Rows are points. The window is the flat piece filled in between its corners: a triangle in 3 columns, a solid with four corners in 4, and so on. A path goes straight from each point to the next, and from the last back to the first. List the points from which the path goes on through the window.
(in the rows, 128 means zero)

Window (3 x 3)
[[ 85 183 195]
 [143  98  74]
 [100  96 109]]
Path:
(1): [103  73 136]
(2): [100 124  87]
(3): [117 145 107]
(4): [154 136 161]
(5): [102 165 199]
(6): [ 60 194 139]
(7): [ 68 142 124]
(8): [146 155 172]
(9): [133  79 150]
(10): [ 79 116  85]
(11): [ 72 153 146]
(12): [124  99 170]
Through the window after points: 1, 5, 7, 9

Window (4 x 4)
[[ 82  87 118 160]
 [183  98 107  84]
 [106 115 148 133]
 [195 148  68  67]]
Path:
(1): [164 116 141 157]
(2): [191 111  99 113]
(3): [166 100 109  63]
(4): [121  98  96  93]
(5): [184 104 107 135]
(6): [133 118 164 177]
(7): [ 75  95 105 102]
(8): [103  78 127  81]
(9): [135  99 120 164]
(10): [191 142  72 105]
(11): [174 138  83  44]
(12): [149  89 107  34]
(13): [187 141  98 139]
(14): [171 127 114 117]
(15): [115 117 135  71]
(16): [99 77 90 99]
Through the window after points: 2, 6, 10, 12, 16

Window (6 x 6)
[[138  79 130 142 167 133]
 [137  73  92 186  91 160]
 [135 145  86 196 111 179]
 [109 145 155  78 110 108]
 [ 34 136 125  80 167  64]
 [ 80 129  75  74 157 107]]
Path:
(1): [ 75  98 143 147 122 180]
(2): [ 65  68 159 117 161 163]
(3): [135 123  91 114 150 103]
(4): [120 146  84 165 133 106]
(5): [ 44  99 110 130 161 180]
(6): [ 58 167 137  67 138 181]
(7): [127 104  77 114 136  63]
(8): [166 119  88 178 115 147]
(9): [106 103 143 141  85 214]
(10): [ 82 122 107 112 154 160]
(11): [139 120 105 121 153  59]
(12): [150 102  65 154 120  88]
Through the window after points: 2, 6, 12

Window (9 x 9)
[[ 55  71 115  82  99  95 157  82 119]
 [163 114 109 126 177 147  99 140 103]
 [125 150  83  30 159 206 144  96 159]
 [ 48  65  82 112  28  95 166 144 103]
 [186  88  65 151 140 133 129  89 104]
 [172 142  73 152 184 111 142 126 149]
 [167 185  72 204 169 139 109  96  67]
 [160 141 103  43 117 133  94  93 156]
 [ 94 111 134  89  69 119 209 116  89]]
Path:
(1): [111 118 102 119 100 148 159  96 137]
(2): [123 130  78  76 127 130 145 115 105]
(3): [157 128  77 136 148 114 126 121  79]
(4): [139 112 123 185 120 134 130  98 144]
(5): [ 97  94 135 113  93 124 171 111 124]
(6): [114 131  92  74 101 118 187 110  76]
(7): [181  93  29 101 159 106 139 110  52]
(8): [157 117 120 185 121 162 119  84 157]
Through the window after points: 5, 7

Window (11 x 11)
[[175 191 183 190  88 179 138 119 108 136 104]
 [ 92  55 123  98 139  98 119  55 135  93 120]
 [ 96 100 170  98 180 105  74 104  73 111 119]
 [155 200 130 127 122 160  69  75 143 136 146]
 [124  82 106 138 105 103 208 187  49 140 183]
 [ 32  80 155 122 142 155  93  76 133 104 181]
 [134 206 183 114 111  88 111 142 158 112  86]
 [187 157 163 187 126 130  76 159 199 108 114]
 [104 115 120 184 131  98 182 120  38  78 199]
 [115 106 113 114 170 136 223 161  58  79 159]
 [134 180 132 167  84 160  58 145 126  84  88]]
Path:
(1): [141 133 184 111  64 172 147 130  91  61 141]
(2): [135 142 166 130 112 143 129 113 102  99 147]
(3): [ 89 125 128 202 132 142 117 101 146 153  90]
(4): [ 55 129  98 186 135 112 125 164  98 155 115]
(5): [163 116 174 118 137 124 119 111 112  80 161]
(6): [147  87 183 114 112 107 138 157  86  85 178]
(7): [ 84 164  90 191 142 128 155 109 111 126  76]
(8): [148 170 138 193 149 137 145 121 107 152 115]
Through the window after points: 2, 4, 8

Window (14 x 14)
[[107 108 169 136 116 138 130 200 157 117  99 119 179 115]
 [138 127 160 196 148 145 180 132 249 179 104 147 144 154]
 [ 67 105 112 145 101 170 148 128 156 115  41  85 221 157]
 [151 129 165 180 125 194 105  96 178 151  71 177 185 150]
 [107 147 141  28  50  70 145 133  48 130 180  65 167 139]
 [147 157 168  64 168  94 179 118  35  96 152  78 104 114]
 [ 69  46 116  97  71 160 129 119 108  60 117 111 147 155]
 [ 84 164  55 163  89  90 133 148  76 146 149 149 113  95]
 [120 208 170  47 124 105 138 138 133 102 135 101  86 137]
 [128 172 151 128 156 139 187 138 156  99 135 181 171 151]
 [ 85 113  47  90 142 186 139 162 102 146 161 136 126 105]
 [ 83 184 194 126 177 123 145 110 151 134 176 127 134 109]
 [ 91 139 159 117 181 107 152 135 112 170  99 180 133 163]
 [123  87 115 161 134 144  82 130 194  97  89 108 213 196]]
Path:
(1): [113 155 174 153 107 170 159 159 121 105 158  74 151 180]
(2): [106 140 139 138 118 144 146 146 121 114 130 103 143 152]
(3): [117 121 151  95 125 125 144 123 152 106 126 138 161  99]
(4): [105 115 114  71 108 109 123  98 179 113  87 124 195  91]
(5): [102 158 166 156 149 169 143 173  63 122 167 127 115 179]
(6): [ 90 135 129 126 114 136 130 164 105 111 135 109 140 148]
(7): [117 115  90  89 144  72 175  97 148 123 123 131 160 109]
(8): [105 110 127  85 121  94 131 108 128 122  86 150 167 118]
Through the window after points: none

Window (14 x 14)
[[141 195 105 115 184 120  71 177 163 117 188 128 106 182]
 [ 48 136 180 170  50 137 117 139 134 126 149 149  52 213]
 [ 94 130 150  62  89  65  92 111  69  84 125 221 106  96]
 [216 123 111 103 124  93 103 132  82 181  82 117  88 140]
 [119 130 107 146 192 136 146 175  66 158  90  32  63 152]
 [137 150 163 181 165  80 166 148 110  85 112 128 161 147]
 [122  88 129 193 129  79 129  84  86 163 175  75 118 159]
 [109  68 147 180 206 116 100 108 163 154 185 142 180 189]
 [147 173 116 170 118 162  97 190  75 169 132 163 159 126]
 [130 123 124  80 143  48  94 115  79 128 123 127 148 206]
 [155  69 141 113 105 119  20 161  57 161 187 108  67 199]
 [199 135  69 128 102 131  77 106 128 104  84  82 141  77]
 [160  32 141  82  86 121 123  28 112 119 191 128 166 123]
 [107  63 114 114 111  83 119 147 205 134 194 115 121 197]]
Path:
(1): [119 164 183 114 141 108  93 170 121 157 117  69 132 143]
(2): [135 125  87 154 148 104 105 143  97 119 130 144  93 166]
(3): [158 103  76 154 123 108 121 111  93 122 167 139 118 188]
(4): [131 115 161 122 134 120  97 150 128 168 134 101 146 146]
(5): [104 142 173 130 140 104  95 146 130 144 148  95 128 141]
(6): [116 116  95 155 124 125 121 140  93 117 154 147 100 186]
(7): [159 121  50 176 173 135 133 120  88  98 118 118 101 180]
(8): [ 98 123 204 120 147  89 126 171 101 178 128  61 117 130]
(9): [125 116 215 118  88 118  57 165  97 202 140  73 148 162]
(10): [155 113  81 144 135 123  92 144  80 120 156 158  80 168]
(11): [145 104  76 150 112  94 124 117  99 114 160 146  93 165]
(12): [107  91 201  80 141  87  74 113 127 154 140  71 139 157]
Through the window after points: 7, 9

Window (14 x 14)
[[149  90 136 124 221  63 141 154  87 147 111 143 128 143]
 [143 145  74 150 106 195  87  97 135 109 109 208 135  93]
 [152 143 175 174  86 177 147 161 131 129 168 103 121 104]
 [175 153  63  91 103 146  89   7 111 126 170 199 147  96]
 [ 61 116 117 153  79 129 140 171 126 132 154 134 116  90]
 [151  88 170 181 131  73 155 138  71 197  94 117 138 203]
 [175 117 123 103 139 125 121 125  12 177 110 141 101 164]
 [128 105 159 137 184  99 148  80  90 178  72  99  70 146]
 [122 107 173 129 155 106  89  96  81 150  68  87 169 109]
 [ 82 109 171 135 100 193  95 136 145 123 174 161 135 139]
 [119 209 103  90  97 174 137  90 129 119 141 228 156  98]
 [133  81 124  89 159 114 143 138 142 181  72  80 137 142]
 [112 151 153 130  75 130  86 189 175 160 160 199 101  84]
 [126 151 154 143  65 119 110 177 132  84 145 141  94 165]]
Path:
(1): [145 142 115 117 140 135  76 124 103 145 165 137 124 147]
(2): [126 154 123 124 145 121 112 126 122 151 135 140 109 133]
(3): [135  50 203 146  80 113 151 152 102 128  74 167 130 115]
(4): [112 116 163 113  91 150 153 104 113 117 112 206 140 103]
(5): [146 216  70 113 134 153  97 105 121 155 156 159 138 133]
(6): [ 48 167 124 176 100 150  60 105 101 155 164  92 108 189]
(7): [176  80 167  93 116 162 152 158 142 109 124 209 141  89]
(8): [135 122 125 128  46 126 183  46 143 103  85 195 127  86]
Through the window after points: 2, 4, 6, 8
